Each row of a before or after table is a point. One or more steps were done to the points. Then noise was added and the rows were shuffled. The steps act on columns, c1 being the first. Name the steps. A step turns or swaps two columns, mirrors them in a line or flattens them onto one, adds a multiple of one to another, or multiplies or shifts one. Angles are multiples of 10 degrees, from the lower column toward the higher: turns from -170 to 170, lines from 10 to 170 but not 90. Use the fewest steps. Two steps may share a column if one is a turn and the other turns, adds or multiplies; they go together, in the order done. Otherwise the lowest column goes first.

Before:
[[-4.0 -1.6]
 [-0.3  5.0]
 [ 0.4 -3.0]
 [-2.9  0.6]
 [-1.9  0.4]
 [-1.9  4.3]
 [-4.1  3.3]
 [-0.8 -1.7]
 [-2.9 -2.0]
 [-3.8  4.2]
 [ 5.8 -2.9]]
After:
[[-3.8 -1.9]
 [-2.5  0.6]
 [-5.0 -1.4]
 [ 7.4 -2.8]
 [-2.6  4.2]
 [-3.8  0.6]
 [-5.0  4.1]
 [-5.0  3.4]
 [ 0.5 -3.1]
 [-0.2  5.2]
 [-0.8 -1.9]]
Steps: multiply c1 by 1.3

Before, 13 rows:
[[-1.8  0.2 -0.6  2.0  2.3 -5.7  2.0  2.3]
 [-6.6 -1.4  4.0  0.6  4.3  4.0  2.2 -3.7]
 [-0.4 -0.9  1.9 -2.3 -3.1  1.2  0.2  0.8]
 [ 0.7 -4.1  1.0  0.2 -1.1 -1.4 -5.9 -6.0]
 [ 1.0 -1.5 -5.2  2.1  1.3  3.4 -2.8 -2.6]
 [-2.6 -6.0  2.5 -6.6  3.7  0.0 -6.5  2.9]
 [-4.7  3.6  0.3  1.1  2.7  2.5 -2.4 -1.1]
 [-4.5 -0.4 -8.5  0.9  1.4  3.5 -2.4 -0.2]
 [-2.3  1.9  1.5  0.4  2.5 -2.5  1.4 -6.2]
 [-5.5  3.5 -2.4 -0.5  6.9  4.6  0.3  0.0]
 [-0.9 -6.0  1.5  6.2  0.8 -0.5  2.7 -1.0]
 [-1.3 -0.3 -3.4  4.2  5.5 -0.5  2.0  2.2]
 [-2.3  2.3 -2.2  2.4 -4.8  5.9  0.6  6.2]]
After, 13 rows:
[[-6.7 -1.4 -0.3  0.6 -5.9  4.1  2.2 -3.7]
 [-4.7  3.7  1.6  0.9 -2.1  2.5 -2.3 -1.1]
 [ 0.7 -4.1 -1.5  0.2  0.2 -1.3 -5.9 -6.1]
 [-2.5 -6.1  0.4 -6.6 -4.5 -0.1 -6.5  2.9]
 [-1.8  0.1  1.9  1.9 -1.3 -5.6  1.9  2.2]
 [-2.2  1.9  0.4  0.3 -3.0 -2.5  1.4 -6.2]
 [-5.5  3.5  6.2 -0.6 -3.6  4.7  0.3  0.1]
 [-1.4 -0.4  6.2  4.2 -2.0 -0.5  1.9  2.2]
 [-4.4 -0.4  7.5  1.0  4.4  3.3 -2.5 -0.2]
 [-0.9 -6.0 -0.7  6.2 -1.5 -0.5  2.7 -0.8]
 [-0.5 -1.0 -3.6 -2.3  1.2  1.1  0.1  0.9]
 [ 1.0 -1.5  4.8  2.0  2.4  3.4 -2.9 -2.6]
 [-2.2  2.2 -1.5  2.4  5.0  5.8  0.6  6.2]]
Steps: turn c3 and c5 by -140 degrees

Before (11 x 12):
[[ 0.6  3.2 -1.8 -5.2  1.5 -2.4 -2.2 -0.3 -2.8 -4.6  3.1  0.6]
 [ 4.4 -0.5 -2.1  0.5  3.4  2.6  4.5 -4.6  3.3 -3.9 -4.8 -1.7]
 [ 1.0  2.6  3.1 -1.6 -2.4 -2.4 -2.1 -7.2 -1.6  2.5  1.6  4.7]
 [ 2.6  0.7 -0.6  2.4  2.3  3.6  0.4  1.7  3.6  3.1  2.6 -1.4]
 [-4.4  3.6  0.9 -6.4  2.1 -3.3  1.6 -5.5  5.2  3.0  3.4  2.0]
 [-1.7  7.8  1.6  2.5 -2.9 -0.1  0.8 -6.0  2.3  0.4 -3.5  6.0]
 [-4.4  2.4  1.4 -1.8  4.0  3.0 -3.7  1.4  4.4  2.4 -2.9 -2.1]
 [ 3.9 -1.3 -2.1  1.4  4.3  4.1 -3.1  0.2  0.9 -1.3 -1.6  6.3]
 [-4.4  6.1  2.3 -5.6  3.3  2.1  3.1  1.2 -2.5 -3.0  3.2 -0.9]
 [ 1.0  3.1  0.7 -2.6  6.0 -3.3  3.7  1.5 -3.0 -2.4  2.7  0.5]
 [-2.9 -1.4 -3.0  2.3  0.1  0.6  4.4 -3.4  2.5  3.0  0.7  3.2]]
After:
[[  4.6  -0.5   1.4   3.1   3.5   2.7   4.5  -7.5   3.2   2.4  -4.7   1.7]
 [ -4.9   6.3  -1.1   5.3   3.3   2.2   3.1   1.7  -2.7  -3.3   2.9   0.9]
 [  2.3   0.9   1.0  -3.8   2.5   3.5   0.5   2.8   3.5   0.3   2.5   1.3]
 [ -1.2   2.8   3.0  -1.4  -2.3  -2.4  -2.2 -11.5  -1.8  -2.8   1.3  -4.6]
 [ -2.5   7.9   0.2  -1.6  -2.8   0.1   0.9  -9.7   2.2   2.1  -3.5  -6.2]
 [  4.2  -1.4   0.9   0.2   4.5   4.0  -2.9   0.4   0.9   1.9  -1.5  -6.3]
 [ -0.2  -1.4  -4.3  -3.7  -0.1   0.9   4.5  -5.4   2.3   0.6   0.9  -3.3]
 [ -4.0   2.3  -1.6  -1.3   4.0   3.0  -3.5   2.6   4.3  -2.9  -2.9   2.2]
 [ -3.9   3.6  -2.0   0.7   1.9  -3.4   1.7  -8.7   5.4  -7.2   3.2  -2.0]
 [  1.6   3.3  -1.0   6.4   1.4  -2.3  -2.0  -0.4  -2.9  -2.4   3.1  -0.6]
 [  0.3   3.1   1.4   3.4   5.7  -3.5   3.7   2.7  -3.0  -0.9   3.0  -0.6]]
Steps: turn c1 and c3 by 40 degrees; turn c4 and c10 by 120 degrees; multiply c8 by 1.6; multiply c12 by -1

Before, 11 rows:
[[ -2.3   0.9  -0.8   6.6  -2.8   0.0  -3.5  -0.9   0.8  -0.4   1.0   0.3
   -1.1   1.4  -4.4  -2.9   2.3   2.4  -3.9  -0.6   0.0   6.8  -1.6  -4.0]
 [  1.0  -0.4  -0.6   2.4   5.1  -0.8   2.2  -1.4  -2.6  -2.3   2.0   1.5
   -1.1  -0.8   0.9   1.7   1.9  -9.0  -2.4  -3.3   0.5  -8.9   0.0   2.4]
 [  4.2   1.7  -1.6  -2.0   3.5   1.0   3.3  -4.1   0.9  -1.4   1.7  -8.2
   -0.9  -4.4  -2.3  -1.1  -7.0  -1.0  -1.0  -0.9  -2.5   6.4  -3.8  -0.7]
 [  6.7   3.8   5.6  -6.0   0.8  -2.4   0.2  -0.4  -0.7  -1.4   2.1   3.5
   -0.7  -4.8  -0.4  -4.4   1.8   0.4  -0.3  -2.1  -1.6   2.0  -3.4   0.6]
 [ -2.4   3.9  -0.6  -2.7  -1.4   1.1  -1.9  -2.0   0.4   3.0   0.5  -0.6
    3.2  -5.7 -13.3  -1.5   2.0   2.6  -2.1  -2.8  -1.5   0.2  -1.4  -4.1]
 [  0.8   0.2   1.7  -3.8   0.4   0.1   2.7  -3.3  -1.7   1.1  -1.6   2.7
   -1.2  -4.4  -0.9  -4.9   1.9   1.3  -4.1  -0.6  -0.7   3.2  -3.5   0.9]
 [ -2.7   1.4  10.3   0.3  -3.8  -1.1   3.2   8.9   1.4   0.0   0.6   0.5
    2.9  -5.9  -0.8  -3.3   1.6   2.4  -2.0  -0.5  -2.7   2.3  -4.0   0.0]
 [  8.5  -0.5   4.4  -3.6  -1.9  -1.8   3.6  -1.0   2.0  -2.6   2.2 -13.1
   -0.4  -5.5   0.9  -1.6  -0.2  -4.9   1.3  -3.2  -2.5   2.9  -2.4  -0.1]
 [ -3.6   0.8   0.8  -0.6  -0.4  -2.2  -0.8  -3.7   0.7  -2.7  -1.3   0.5
   -1.1   1.9   0.6   4.3   2.3  -6.8  -3.7  -0.5   0.0   6.4  -1.6  -1.4]
 [  3.0  -0.2  -2.4  -4.7  -2.1   0.1   3.6   1.1  -1.5  -2.5   2.3   3.3
    0.4   3.3  -4.4  -2.5   1.8   3.1  -2.6  -1.1  -2.3   6.7  -3.1  -2.8]
 [ -2.3   1.1  -1.5  -5.6  -0.9   4.9   3.6   8.5   0.5   0.2   0.4   0.3
    7.6   6.7   0.1  -4.8   0.8   1.4   1.8  -3.8   6.9  -3.1  -2.7   1.0]]
After (11 x 24):
[[  6.9   3.7   5.7   3.4   6.8  -2.1   0.4  -0.6  -1.0  -1.4   2.0   3.5
   -0.6  -5.1  -4.7  -4.4   2.0   0.2  -0.2  -2.2  -1.7   1.9  -3.4   0.4]
 [ -2.6   1.5  10.3   0.3   2.4  -1.4   3.3   8.9   1.5  -0.2   0.4   0.7
    3.0  -6.0   0.6  -3.5   1.3   2.1  -2.0  -0.3  -2.5   2.1  -3.8  -0.1]
 [ -2.5   3.7  -1.1  12.8   4.9   1.0  -1.8  -1.8   0.4   3.1   0.4  -0.7
    3.5  -5.6   4.5  -1.4   2.0   2.6  -2.2  -2.8  -1.5   0.6  -1.5  -4.1]
 [  8.4  -0.5   4.6   1.2   4.0  -1.5   3.7  -1.1   2.2  -2.4   2.4 -13.2
   -0.4  -5.6  -3.7  -1.8  -0.1  -4.9   1.5  -3.4  -2.4   3.0  -2.5  -0.3]
 [ -2.1   1.1  -0.9   0.6   3.3  -0.1  -3.3  -1.0   0.8  -0.4   0.8   0.6
   -1.0   1.1   8.0  -3.0   2.1   1.9  -3.8  -0.6  -0.1   6.9  -1.8  -4.1]
 [  1.2  -0.3  -0.7  -1.8  11.4  -0.7   2.5  -1.5  -2.5  -2.2   1.8   1.6
   -1.1  -0.6   1.5   1.5   1.5  -9.2  -2.5  -3.6   0.7  -9.4   0.2   2.6]
 [ -3.6   0.8   0.9  -0.2   5.6  -2.3  -1.1  -4.0   0.6  -3.0  -1.4   0.5
   -1.4   2.0  -0.9   4.2   2.3  -7.0  -3.7  -0.9   0.0   6.4  -1.4  -1.2]
 [  3.1  -0.2  -2.6   6.3   4.2   0.1   3.7   1.3  -1.4  -2.7   2.4   3.4
    0.4   3.2  -1.5  -2.5   1.8   2.9  -2.7  -0.5  -2.7   7.0  -3.0  -2.9]
 [  4.4   1.7  -1.9   2.8   9.6   1.0   3.3  -4.2   0.7  -1.2   1.6  -8.1
   -1.0  -4.3  -0.7  -1.0  -7.3  -1.0  -1.3  -1.0  -2.4   6.2  -3.6  -0.7]
 [  0.5   0.5   2.0   2.8   6.5   0.3   2.9  -3.2  -1.7   0.8  -1.8   2.7
   -1.2  -4.5  -2.8  -4.9   1.8   1.2  -4.1  -0.5  -0.7   3.4  -3.3   0.7]
 [ -2.3   1.3  -1.6   2.3   5.2   5.3   3.8   8.4   0.7   0.0   0.5   0.3
    7.3   6.6  -5.0  -4.7   1.3   1.7   1.8  -3.7   6.8  -3.0  -2.6   0.7]]
Steps: turn c4 and c15 by 120 degrees; shift c5 by 6.0
